Every row gives one point. Each copy is the shape, with its points in the same order, stretched, turned, moved and blurred by noise. Say if it was mirrored as well.

Shape (5 x 2)
[[ 29 -21]
 [-45  45]
 [ 34 -41]
 [-25  29]
 [ 18  34]]
Copy 1 (5 x 2)
[[ 50 -18]
 [-38  25]
 [ 73 -18]
 [ -6  11]
 [ -3 -45]]
Copy 1 is: mirrored
Copy 2 (5 x 2)
[[ 26  18]
 [-23 -38]
 [ 50  36]
 [-20 -28]
 [-40   6]]
Copy 2 is: only turned

Shape (8 x 4)
[[ -6 -18  -8  10]
 [ 13   3  -6  28]
 [ -8  19 -93  11]
 [ 31  23   6   6]
 [ 10 -58  11   6]
 [  5   9   4 -20]
 [-52  19   8  26]
 [ 15  -2   0 -24]]
Copy 1 (8 x 4)
[[ -2 -11  -7 -20]
 [-11  -7 -25   2]
 [-48 -81 -14   1]
 [ -2  -5  -9  36]
 [ 28  -2 -10 -36]
 [ -6  -2  20  11]
 [-45  11  -1 -25]
 [  9 -13  21   9]]
Copy 1 is: mirrored
Copy 2 (8 x 4)
[[-11 -24 -13 -12]
 [ -1 -16 -32   5]
 [-95   0 -34  16]
 [ 16  17 -20   5]
 [ 12 -52  11   1]
 [  1  14  -2 -16]
 [-21 -17 -39 -51]
 [  8  16   7  -3]]
Copy 2 is: mirrored
Copy 3 (8 x 4)
[[ -1  -8  -6  27]
 [-12   9 -21  28]
 [ 22 -64 -76  14]
 [ -2  41 -16  12]
 [ 11  -1   9  55]
 [ 12  26   4  -2]
 [-40  -6  18 -15]
 [ 23  22  -1  10]]
Copy 3 is: only turned
Copy 4 (8 x 4)
[[  4  23  -7 -13]
 [-21  13 -21  15]
 [ -5 -39 -84 -56]
 [-13 -14  -6  39]
 [ 31  60   0  -1]
 [  6 -17  15  10]
 [-55   9  29 -24]
 [ 24 -12   3   8]]
Copy 4 is: mirrored

Shape (11 x 8)
[[-13   2  -9  17   7  -2  26  25]
 [ 17 -36 -59  17  14  -3 -26   3]
 [-30 -11 -44 -44 -40 -46 -28  19]
 [  9   5  21  17 -36 -40 -31  -7]
 [-18  14   5  13   3 -23 -11  36]
 [ 76  53 -16 -41   5 -28   7  -8]
 [-51  12  30 -53 -39  34 -28  42]
 [ 23  23 -10  48  26  12 -24 -30]
 [  8  -1  57 -30  -4  -5 -12 -10]
 [-27 -12  10 -26 -36  41  26 -23]
 [-51   4 -29   8   5  -2 -13 -22]]
Copy 1 (11 x 8)
[[-34  -6  13 -20  -2 -29  22  15]
 [-10  19  33  41  10  -8  11  46]
 [ 22  29 -28 -13   1 -63  61  33]
 [  2   4 -33   4 -46 -43 -31  24]
 [-32 -12  -8 -24 -13 -45   4  36]
 [ 19 -48  60  -1  -8 -79 -40  20]
 [ 22 -22 -56 -69  29  -7  56  61]
 [-21  16  24   9 -12   4 -72  33]
 [ 14 -46 -43  -1   5 -31 -24   9]
 [ 25   4 -25 -27  13  16  37  -6]
 [-11  56 -19 -23  11 -13   8  13]]
Copy 1 is: only turned
Copy 2 (11 x 8)
[[  1   7 -16  12  37  20 -16 -20]
 [ 17  13 -28  47 -26  43  56   8]
 [ 12  -1 -73 -19   9  13  12  95]
 [-38  -7 -44  -4   0 -55  43  24]
 [-25 -16 -22  12  14   4 -25   6]
 [ 34 -19  82  53  20 -35  47  19]
 [ -6 -19  13 -66 -16  32 -55  30]
 [-14  26  32  53 -32 -27  24 -25]
 [  5 -41   7 -33 -17 -51   7 -14]
 [ 28  44   2 -79  -3  -1   2 -13]
 [ 11  37 -41  -7 -11  -3 -19  30]]
Copy 2 is: only turned
